Each wall is flat, endless, passes through zero and stands at right angles to its row. A trip goes straight from one point to another. List the walls that it crosses, first one first.

Walls:
(1): 33,-8
(2): 16,47
(3): -29,12
(4): -2,-10
(5): -34,-40
(6): 35,18
(7): -28,-12
(8): 18,-3
Trips:
18,-19 to 1,22 => 5, 2, 4, 3, 1, 8
1,-31 to -3,-33 => none
7,8 to 13,-1 => none
-39,-29 to -28,-11 => none

Walls:
(1): -16,2,12,7,-6,-3,19,-29,11,9,1,-17
(2): 10,-21,3,13,-11,-12,33,19,-17,15,-11,-31
(3): -10,-51,5,-9,-11,10,-12,8,1,-11,3,-10
(4): -25,1,-34,13,14,-60,-14,15,7,-2,-3,13
(5): 20,13,-18,-18,12,9,8,3,17,3,-6,7
(6): 35,8,17,3,10,-33,-8,-13,10,-6,5,35
(7): 5,20,-12,9,-18,-27,-6,-3,7,5,-9,12
(8): -19,7,8,1,-9,-14,-21,14,13,9,-24,6
(9): -6,-13,-3,4,-13,1,17,-1,18,5,28,-27
(10): 16,1,13,-5,13,8,-2,-14,26,-15,-3,-9
(11): -9,15,2,-2,-23,-3,-2,5,0,18,-1,-34
Trips:
11,-5,-8,2,4,-7,-23,-4,4,-29,3,8 to -7,-10,-15,0,20,8,20,-5,9,2,-5,16 => 7, 3, 1, 6
-5,0,23,-23,0,2,4,19,30,23,21,9 to 3,25,29,4,14,8,6,-18,5,18,0,13 => 3, 9, 11, 7
